Each row of a before or after table is a point. One or more steps were done to the points. Then noise was added and the rows were shuffled. The steps act on how far a point lies along the listed directions, d1 being the first. What was done? A step turns or swaps two directions, mirrors them in a line or flattens them onto one, adds a multiple of one to another, or multiplies one. Angles are multiples of 10 degrees, from the lower direction toward the higher: turns from -170 to 170, lines from 10 to 170 but not 90. Use the fewest steps. Two steps may share a direction if one is a turn and the other turns, adds or multiplies; they go together, in the order done. Otherwise the lowest direction goes first.
(in the rows, 128 means zero)

Directions:
(1): [161 111]
(2): [145 161]
Before (14 x 2):
[[109 109]
 [175 152]
 [153 110]
 [ 78 123]
 [154  92]
 [162 158]
 [106  95]
 [108 128]
 [155 157]
 [140 144]
 [148 123]
 [ 87 120]
 [144 109]
 [107 160]]
After (14 x 2):
[[163 122]
 [146 123]
 [130 157]
 [133  95]
 [144 142]
 [112 113]
 [129 173]
 [ 86 104]
 [ 87 144]
 [ 87 104]
 [134 159]
 [185 135]
 [171 122]
 [102 130]]
Steps: swap d1 and d2

Directions:
(1): [126 132 172 151 128  88]
(2): [120 117  88 156 102  98]
(3): [ 79 167 129 130 117 137]
Before (9 x 6):
[[129 148 176 112 157 144]
 [175 112 166 112 159 144]
 [134 150 149  98 147 179]
 [147 115 154 147 128 104]
 [139 136 192 114 134 156]
 [123 104 131 158 109 103]
 [100 144  98 145 111 125]
 [120 157 122 126 124 108]
 [114 140  97 154 108 143]]
After (9 x 6):
[[112 112  83 121 110 168]
 [127 113  95 168 106  83]
 [159 117 142 110 153 152]
 [ 89 156 118 165 100  96]
 [152 131 100 111 131 122]
 [142 130 184 163 129  82]
 [122 112 103 174  79  92]
 [105 130  59 139  98 140]
 [159 126 164 126 150 162]]
Steps: multiply d1 by 2; turn d1 and d2 by 130 degrees; multiply d3 by -1

Directions:
(1): [115 169 133 130 163 158 135 123  85  88 134]
(2): [154 140  93 114 126 121 149  63 129 136 152]
Before (11 x 11):
[[139 112 120 124  99  96 136 120 150 153 126]
 [132 155 117 113 133 126 136 104 101 106 133]
 [115 144 128 136 132 144 126 128 101 115 132]
 [138 139 118 119 129 128 139 102 121 121 139]
 [126 113 145 131 121 134 122 156 128 127 120]
 [110 125 146 130 132 140 120 165 111 111 117]
 [112 139 128 133 141 142 122 135 114 116 125]
 [154 103 108 117 106  92 131 100 153 156 137]
 [122 141 132 127 145 141 119 133 106 105 129]
 [132 141 112 123 158 139 145 106 105 121 141]
 [117 142 152 135 136 141 122 144 106 110 124]]
After (11 x 11):
[[133 187 108 109 158 141 149  77  71  82 147]
 [101 158 136 136 160 158 121 143  92  94 125]
 [102 165 167 142 157 160 120 163  82  84 119]
 [117 103 159 136 119 132 116 182 134 130 109]
 [146 153 108 113 135 132 149  76 109 114 151]
 [ 91 134 167 138 146 155 113 200  95  94 108]
 [107 169 134 136 154 164 129 127  76  90 136]
 [154  77 110 120  64  67 133 114 190 192 125]
 [108 169 138 131 168 161 122 139  80  77 131]
 [182  67  87 109  70  55 132  72 198 203 143]
 [133 173 105 117 182 156 157  80  73  97 154]]
Steps: multiply d1 by 2.5; multiply d2 by 2

Directions:
(1): [140 115 100 105 130 156 151 110  97  89 111 161 133 177]
(2): [118 132 120 103 144 123 114 147 151 142  63 169  96 108]
(3): [152 153 102 132 204 128 104  95 122 131 135 118 131 118]
(4): [150 157 133 103 104  79  82 132 112 120 144 164 154 135]
(5): [105 154 177 143 156 122 149 145  79 118 141 152  97 126]
Before (10 x 14):
[[137 160 150 159 191 131 119 126 104 143 133 123 110 129]
 [139 143 113 134 164 136 114 114 108 103 124 111 133 157]
 [109 135 164  93  99 126 130 171 138 134 128 131  95 108]
 [159 116 119 114  57 119  97 118 169 134 151  79 195 120]
 [ 97 160 169 115  97 103 108 175 124 135 120 167 112 114]
 [122 122 119 124 178 125 132 123 130 116 105 139  93 138]
 [ 66 107 204 162  86 134 164 180 136 157 127 107  89 110]
 [152 117 139 144  40 118 109 137 147 136 183  96 191 133]
 [137  91 120 119  61 119 127 139 160 134 139 117 155 143]
 [134 138 132 108 182 152 154 114  58  92  95 171 104 177]]
After (10 x 14):
[[116 119 122 111 159 121 124 128 130 111 100 142 101 143]
 [ 93 113 179 134  59 107 127 179 132 147 136 132 120 127]
 [135 121 112 109 171 161 159 117  88 100  92 150 111 177]
 [133  97 141 128  82 115 138 142 150 133 142 115 139 138]
 [145 137 146 160  89 127 121 134 134 141 184  88 175 124]
 [145 135 146 132  97 124 113 116 145 133 160  83 168 107]
 [106 131 165  88  86 126 128 174 141 138 122 129  96 113]
 [148 157 133 151 179 125 110 123 114 141 129 120 122 135]
 [ 97 140 161 118  82 120 119 173 151 145 112 146 112 114]
 [139 141 110 134 176 141 110 110 110 107 124 105 136 157]]
Steps: flatten d1 and d4 onto the line at 160 degrees; add -0.5 times d2 to d3; multiply d5 by 0.4

Directions:
(1): [133 138 115 141 126 143 134 159 119 161 175 151  69 139 122 155 119 191
 118 108 144 141 167 132]
(2): [142 111  98 137 137 137 108  80 140 140 103 119 131 118 116 173  60 133
 141 164 108 172 148 137]
(3): [163  60 149 146 131 131  89 148  84 141 115 123 146 132 182 130 114 151
 129 137 143  92 133 115]
Before (9 x 24):
[[118  98 135 130 118 126 107 178  87 127 145 134 124 139 162 101 161 156
  118 111 154 104 134 116]
 [125 152 125 115 114 109 151 124 156 106 112 122 138 129  97 135 135  96
  132 134 125 153 121 113]
 [143 138 122 125 131 122 150 133 147 133 142 144 101 137 119 136 130 122
  126 139 138 135 131 134]
 [ 94 192  90 116 129 147 157 121 161 157 170 134  63 131  90 159 119 175
  123 114 131 158 163 135]
 [157  50 139 169 138 114  78 137  80 143 109 118 148 153 195 121 108 125
  142 154 149 103 129 107]
 [149  60 117 141 142 129  74 112 100 162  93 108 148 126 169 154  70 162
  146 164 111 126 126 135]
 [101 157 132 100 114 127 153 126 138 106 146 127 128  97 118  93 175 103
  125  92 136 124  99 136]
 [ 91 203  92 122 130 136 159  89 200 122 127 119  84 123  62 157  84 110
  133 137 120 196 138 152]
 [127 156  96 148 130 134 175 147 139 157 189 160  46 142  82 142 141 172
  113 108 149 179 155 143]]
After (9 x 24):
[[ 80 168 114 109 115 121 146 152 135 109 156 138 110 134 106 100 174 126
  117 104 136 143 127 129]
 [124  94 160 126 127 116 109 184  88 143 134 122 139 141 181  86 175 153
  126 107 141  63  95 123]
 [148 114 122 128 119 114 125 116 139 122  99 120 143 128 117 156 100 114
  137 152 125 155 136 112]
 [154 107  91 159 137 136 140 117 126 160 150 145  76 135 106 161  94 168
  124 142 139 184 158 140]
 [105 137 154 141 126 101 140 178 109 117 155 136 124 161 158  67 203 100
  125 100 160  86 102 108]
 [153 121 122 129 133 124 139 125 142 137 131 140 110 136 129 143 114 124
  128 149 136 136 134 133]
 [114 146  99 109 122 136 138  78 152 119 125 121 125  89 102 141 108 111
  138 126 115 172 122 148]
 [160  71 113 159 141 146  79  95 128 153  88 104 122 125 153 182  23 151
  142 174 133 155 156 132]
 [133 115  96 135 139 152 109 104 129 169 132 119  95 127 134 179  70 183
  135 147 130 146 168 126]]
Steps: multiply d1 by 0.7; turn d2 and d3 by 90 degrees

Directions:
(1): [153 102 195 170 137 149  99 129 103 130 123 128  72 126 146  83 102 149
 114 140 145 134 117 177 162 153 150 107  78 150 105 115 122  91  96 161
 158 128 116 118  96 103 145 129 129 147 156 125 108  85 132  89 115 150
 104 155  94 101 101 133 134 121 161  94]
(2): [132 128 136  86  99 122 159 133 132 162 140 149 130 111 144 109 118 180
 124 127 110  99  84 145 165 108 127 134 133 116 104 159 117 117 124 127
 157 118 158 115 161 138  93  75 123  81 181 119 170  94 125 162 112 185
 110 137 154 122  93 139 135 157 127 196]
(3): [123  93  94 126 115 115  92 166 169 123 111 103 165 136 124 115 127 158
 173 146 142 156 109 126 134  99 136 154 145 150 156 142 131 152 145 146
 134 139  69 145 132 190  99 179 118 119 123 133 118 131 152 119 129 167
 110 175 146  70  95 136 113 154 178 100]
(4): [ 91 113 150 133  89 123 160 117 115 166 138 158 164 171  92 143 128 132
 133 152 114 159 158  77 120 174 186 132 109 129  85 146 135 121 110  86
  93  96 101 123 139  97 163 158 126 118 130 151 117  92 105 103 168 135
 110 133 165 126 107 128 106 128 170 158]
(5): [ 77 160  89 129  60 125  85 139  89 116 145  93 132 125 147  74 108  96
 122 115 166 126 106 148 125 142 118 168 124  92 120 138 139 132  92  90
 112 119 175  95 138 135 136 178 142 132 167 127  77 127 102 128 101 128
 168 139 114 113 135 114 123 162 118 139]
Before (10 x 64):
[[121 147 112 102 104 124 163 108 132 133 134 140 155 115 113 151 136 106
  144 121  96 109 113 113 124 124 102 126 145 113 118 130 126 150 130  94
  114 115 163 126 163 134 110 101 118  94 132 126 157 160 128 152 118 131
  138  97 159 154 135 121 134 136 101 179]
 [133 148  82  87  90 116  90 153 121 106 133  87 137  98 164  79 123 157
  142  97 137  83  69 168 156  92 102 161 131 124 155 142 126 119 132 143
  155 141 162 109 132 170  93 135 132 116 164 117 141 143 122 158  98 153
  158 156 117 121 128 111 129 161 102 150]
 [143 136 160 117 139 140 182  94 114 151 146 162 101 117 137 132 134 141
   95 109 108 114 117 135 148 141 126 122 120 105 107 126 112 112 121 110
  137 116 186 116 152 101 122  74 129  97 165  99 169 103  98 158 119 134
  134 102 130 164 126 127 141 119  97 191]
 [ 96 123  68 138 121 119  97 149 137  95 116  81 148 129 113 139 143  85
  133 111 128 155 130 121  82 112 107 157 165 121 179 119 148 148 153 127
   98 151  85 143 114 166 143 176 141 152  94 121  91 168 117 122 121 100
  165 130 112 123 168 128 122 126 130  78]
 [157 143 156 153 184 143 125  96 118 102 123 132  62 129 129 145 122  82
   86 115 134 119 157 165 103 144 100  76 117 123 125  98 136 133 126 150
  131 140 134 138 103  83 142 100 149 172 119 120 138 154 131 117 124  50
  148  85  71 173 170 127 142  84  79  67]
 [166 137 161 108 190 131 174 111 149 140 100 142 104 124 121 192 146 144
  117 139 104 101 158 110 118 131 118  84 137 141 124 106 134 128 155 135
  133 139 137 155 121  94 143  66 131 131  95 120 177 122 144 138 131  92
  130  85 119 185 132 131 128  91 114 131]
 [157  92 199 124 147 146 166 120 129 171 124 163 134 147 113 117 118 173
  122 153 118 121 149 127 179 157 169  88  99 146  80 140 118  81  98 133
  137 111 115 138 131 101 148  98 119 129 167 123 152  64  97 101 152 159
   81 137 163 116  92 139 115 128 178 161]
 [125 120 119 129 154 124 158 109 174 146 106 168 197 159  92 192 159 124
  146 149  98 149 170  41  92 126 150 134 136 139 139 124 145 141 156 125
  100 118  79 159 134 120 140 117 112 120  72 151 154 147 116 144 169 117
  129 108 152 131 140 138 102 113 120 123]
 [122 108 173 146  97 127  86 145 131 147 128 121 100 116 158  77  93 182
  140 136 149 115  84 193 164 133 142 130  94 139 117 135 107 103 107 149
  169 127 114 127 111 132 122 125 110 119 168 144 132  83 132 106  95 176
  118 157 115  93  76 144 127 145 164 137]
 [149 121 107  92 123 125 109 164 144 138 112  99 109  91 188  80 121 167
  136 129 163 115  63 179 177  83 105 127 136 142 153 133 129 139 138 166
  174 142 156 119 124 178  66 113 136  94 165 110 138 122 140 144  64 161
  101 157 108 105  98 158 151 155 125 145]]
After (10 x 64):
[[128 155  99 102 145 124 168 105 162 141 118 167 185 128 113 184 155 113
  124 125  92 107 147  63 100 106 111 139 155 113 142 130 141 143 156 121
  113 119 139 143 156 124 116  76 116 108  95 134 174 162 111 185 141 114
  152  87 146 156 162 135 118 123  71 158]
 [ 97 142 148 155 115 135 128  90  92 129 139 136 109 171 105 138 116  65
   92 130 141 150 177 122  85 189 146 100 104 110  89 116 150 137  94  93
   87 111 122 125 120  65 177 162 153 169 134 141  98 124  99  94 147  53
  159  95 103 162 158 114 118 102 117  93]
 [ 93 126 121 138  66 121  63 153 129 128 135  94 126 115 163  67  93 155
  149 124 168 120  75 188 146 126 123 161 113 119 136 140 117 127 107 123
  147 126 131 120 123 156 120 160 116 124 166 146 110 110 125 118  81 167
  148 156 117  88  94 136 124 162 151 138]
 [156  87 170 130 116 125 115 143 129 138 119 131 129 142 132  99 120 195
  153 139 120 130 106 142 169 138 178 126  81 175 117 133 120  86 122 167
  154 120  76 132 103 130 129 145 117 128 148 137 142  87 128  99 149 175
   95 180 133 100  84 124 113 130 181 119]
 [108 149  46 101 114 125  81 160 141  97 120  70 181 117 142  91 130 102
  151 113 172 118 119 138 133  98  79 163 169 107 169 136 137 152 123 112
  112 143 152 136 145 194 109 178 134 147 147 113 100 162 104 144 105 122
  166 137 137 100 149 114 115 170 123 125]
 [111  88 144 117  83 128 121 160 129 174 113 124 144 141 150  84 115 174
  151 166 160 161 102 133 173 139 178 130 105 154 108 147 139 127 118 133
  136 112 105 118 119 147 117 170 133  96 163 140 109  76 119  96 109 173
   74 179 140  86  62 160 123 152 194 152]
 [124  97 100 161 150 128  96 134 156 103 112 105 148 148 115 137 146 110
  156 131 150 184 145 111 109 130 135 152 137 142 171 107 131 158 144 126
  104 139  84 153 122 165 132 204 126 142  99 117 102 150 127 109 139 114
  139 148 125  99 134 122 114 118 152  75]
 [152  99 137 141 151 129 136 124 164 120 109 135 150 133 102 167 144 118
  172 144 100 145 136 109 124 124 124 107 131 160 143 111 128 151 148 133
  118 130  82 155 129 145 118 136 105 115  89 132 146 163 158 112 137 128
  104 122 149 118 124 129 121 112 152 105]
 [146 114 187 122 142 140 191 103 108 157 129 164  89 118 117 149 131 143
   82 116  73 112 124 141 137 143 138  98 118 121 102 130 124  89 130 137
  132 121 130 127 126  82 151  44 135 119 148 118 165  92 102 134 128 136
  118  98 121 169 139 146 148 100 120 162]
 [ 91 149  93 109 113 111 137 126 139 134 109 110 167 157  99 181 147 102
  145 146 134 138 172  68  86 156 139 141 152 122 127 120 152 154 137  76
   78 124 123 146 134 116 166 173 142 138  90 139 113 133 121 119 147  82
  163 102 141 161 140 117 100 116 138 128]]
Steps: turn d1 and d5 by 110 degrees; turn d1 and d4 by 150 degrees; swap d2 and d3

Directions:
(1): [156 151 136 101 143 106 135 141 138 108 121  75  95 122 136 128 177 120
  92 182 145 113 122 124  99 119 153 133 108 150 146 150 166  90 169 146
 137 192 152  98 121 141 122 145 121 164 193 141 111 161 120 132 177 123
 136 158 126 126 167  98 164 142 141 108]
(2): [133 111 145 104  73 131 146 125 132 143 139 156 142 152  97 103 100 142
 116 116 116  87 119 105 123 141 118 111 122 157  59 129 145  72 103 154
 100 125 131 151 147 110 133 131  94 133 117 103 150 173 148 150 182 174
  71 161 130 102 129  85  95 147 106 114]
(3): [103 166 138 180 112 121 111 128 126 118 148 147 115 115 104 144 113 145
 137 188 146  75 104 115 154 141 153 177 131 113 128 159 164 175 144 166
 108 120 178 128 115 130 116 159 109  83 121 163 110 124 143 131  94 149
  90  77 123  89 114 106 126 151 164 113]
Before (12 x 64):
[[129 144 135 134 116 128 120 136 121 131 121 133 125 135 125 126 122 126
  130 138 133 103 133 123 139 127 126 147 125 138 120 127 136 125 124 141
  148 138 134 136 136 139 136 116 121 131 126 130 133 128 120 137 137 136
  123 110 111 105 115 114 135 142 138 124]
 [105 144 139 181 121 153 121 111 120 126 140 151 139 123 117 140 115 129
  158 142 113  94 135 118 163 128 127 156 147 112 117 120 127 171 101 135
  112  97 140 146 142 106 122 135 139  79  85 154 122 104 135 121  76 138
   97  80 128 108 107 144  96 129 136 131]
 [124 137 122 120 139 140 131 117 121 143 115 160 144 125 126 136 117 124
  158  98 127 131 130 130 128 127 120 121 142 133 132 128 126 125 115 114
  111 104 118 127 128 132 136 116 120 115 107 124 127 123 130 116 100 131
  143 135 132 144 116 121 122 125 123 133]
 [111 109 131 153 135 132 130 123 123 132 114 126 141 132 115 139 121 140
  146 104 115 126 140 133 154 131 116 134 133 122 120 117 104 151 110 124
  125 102 128 137 128 115 136 122 146 108 107 135 126  97 134 130  99 125
  128 101 120 135 138 152 117 117 127 132]
 [108  88 158 121  24 149 144 113 120 160 140 213 159 174  81  93  44 143
  128 101 105  46 113  76 136 165  93 101 125 147   7 128 143  80  76 172
   76  98 125 193 153  95 154 125  67  87  72  90 160 184 165 160 169 218
   18 149 131  90  91  60  49 165  97 115]
 [101 152 124 159 124 126 115 129 126 119 150 144 123 119 106 141 117 130
  128 164 137 104 123 124 152 142 162 156 139 112 140 144 141 166 140 149
  129 110 165 122 124 129 103 147 117  94 104 143 116 113 142 128  91 121
  115  91 125 105 116 119 135 154 154 115]
 [113 140 126 161 125 113 108 113 117 129 135 150 123 123 114 147 114 140
  156 157 144 134 125 113 152 137 128 139 136 103 138 137 128 168 122 148
  119  86 139 148 117 134 126 117 122 103 102 141 138 116 131 125  86 128
  125  87 109 111 117 141 116 129 153 126]
 [122 130 117 114 135 139 111 138 107 117 142 146 142 137 131 123 121 112
  122 101 129 144 138 117 106 133 130 134 139 123 124 114 124 142 108 121
  120 121 118 127 125 119 109 122 143 120 107 120 127 101 132 124 107 121
  143 107 135 140 114 136 128 116 128 137]
 [161 155 140 100 144 100 131 144 149 104 143  89 107 110 131 125 178 132
   76 223 162  94 110 125 106 115 152 133 108 154 151 159 187  89 183 157
  132 207 167  98 128 147 113 141 115 168 209 145  95 189 118 125 172 132
  112 153 113 111 167  69 169 153 142 106]
 [ 95 158 157 146  40 128 111 130 143 127 171 185 128 134  83 125  68 170
  131 174 138  34 106  93 173 159 150 168 140 140  67 155 195 131 120 190
   65 131 191 136 136 120 120 163  86  75 113 133 135 166 174 151 143 183
   45 111 127  62 122  65  93 161 157 102]
 [107 118 114 156 120 143 115 121 123 152 137 175 152 143 106 136  96 138
  135 104 117 128 124 124 161 128 121 136 143 114 112 117 117 155 111 111
  121  89 121 153 129 120 118 106 134  99  91 126 138 110 126 124 117 148
  115 104 115 121  97 140 110 110 127 143]
 [130 116 129 140 133 144 125 114 128 141 140 164 141 144 113 124 111 141
  148 103 111 120 124 133 147 121 121 130 138 121 100 124 123 123 106 121
  120 117 127 149 126 123 132 118 118 105  90 129 135 104 144 132  91 138
  115 105 120 115  98 134 124 117 109 139]]
After (12 x 64):
[[154 121 125  94 141 105 128 122 128 125 114  99 113 134 137 130 159 122
  122 141 140 164 142 119 108 120 124  98 117 137 143 125 126  93 135 131
  139 139 114 129 126 139 132 102 131 168 154 117 145 150 114 128 157 113
  158 157 112 141 158 133 139 121 129 122]
 [132 147 124 106 137 127 115 144 111 106 143 124 123 134 127 122 143 113
  104 139 140 124 131 110  93 132 147 142 128 136 126 129 149 124 130 140
  119 152 139 114 121 125 104 136 133 133 139 129 117 122 132 128 133 127
  137 117 133 130 134 114 144 128 138 122]
 [140 109 113  85 146 131 139 132 132 130 125 108 131 135 138 119 148 107
  107  99 117 168 152 141 111 124 136  93 130 138 143 108 104  94 128 106
  155 137 107 116 140 130 117 110 139 162 129  98 137 127 121 125 150  94
  163 166 130 152 143 138 146 127 110 129]
 [137 155 130 110 138 126 133 123 128 132 115 136 125 122 123 137 139 124
  137 136 138 110 121 124 114 125 137 130 131 146 136 145 155 105 140 134
  109 139 140 113 124 138 132 131 110 128 141 134 117 146 129 121 127 136
  136 147 131 134 136  96 138 139 134 117]
 [133 129 130 122 121 134 123 135 120 136 114 133 133 138 132 121 122 121
  130 113 124 123 142 128 135 125 115 132 125 140 121 115 119 116 115 126
  154 134 114 140 141 138 141 103 128 142 120 118 141 123 116 136 142 129
  135 122 113 117 114 126 131 133 124 130]
 [141  70 130  40  71 149 145 128 144 153 128 155 163 164 134  93  91 133
  122  30  96 158 161 123 125 132  91  60 139 167  66  81 106  41  76 101
  108 132  76 142 165 113 148  92 131 163 112  54 178 164 141 142 204 137
  127 213 140 149 142 122  88 106  78 139]
 [136 123 138 124 140 116 141 132 131 119 107  85 116 133 118 133 158 134
  114 141 125 113 134 129 126 124 131 132 115 146 124 133 135 109 139 140
  130 156 145 117 126 123 132 131 137 141 160 140 119 132 129 137 148 125
  130 135 120 132 171 123 141 130 130 116]
 [146 132 123 107 130 119 132 134 136 134 124 114 120 146 115 127 151 127
   88 149 128 116 121 119 119 116 140 124 117 150 117 133 153  87 150 127
  130 166 136 122 130 129 115 117 124 155 166 125 128 159 117 132 193 146
  123 159 114 125 147 102 145 123 128 121]
 [140  77 158  71  36 140 159 120 128 155 126 172 146 180  97  81  80 128
  100  98 103  62 121  79 103 152  94  72 110 174  10 123 147  23  88 163
   90 143 112 177 159  98 159 116  71 136 115  74 162 211 153 162 225 208
   39 200 134 108 124  49  70 162  81 109]
 [162 126 140  93 145 139 148 124 135 117 113  79 119 136 147 119 179 105
  109 134 111 127 152 122 103 106 127 107 120 157 122 111 133  70 124 118
  138 174 114 118 153 115 130 121 146 168 161 125 127 152 113 126 175 119
  136 173 130 142 165 127 130 125 108 124]
 [158 126 137 103 140 126 135 124 137 127 133 120 116 146 118 117 150 134
  112 138 120 110 122 128 117 112 136 123 119 148 105 136 152  74 134 134
  125 172 139 127 125 132 129 127 111 144 145 130 127 138 137 138 147 138
  121 143 119 116 135 105 150 129 111 123]
 [105  90 108 149 140 154 113 115 127 149 146 194 188 121 137 129  82 136
  162  73 119 173 140 153 167 126  86 106 157  96 138  92  73 179  89  85
  132  59  84 158 142 124 132  87 156 100  62 109 134  92 123 105  51 114
  135  92 119 146  81 169  99 101 103 165]]
Steps: mirror d1 and d2 in the line at 100 degrees; multiply d3 by -1
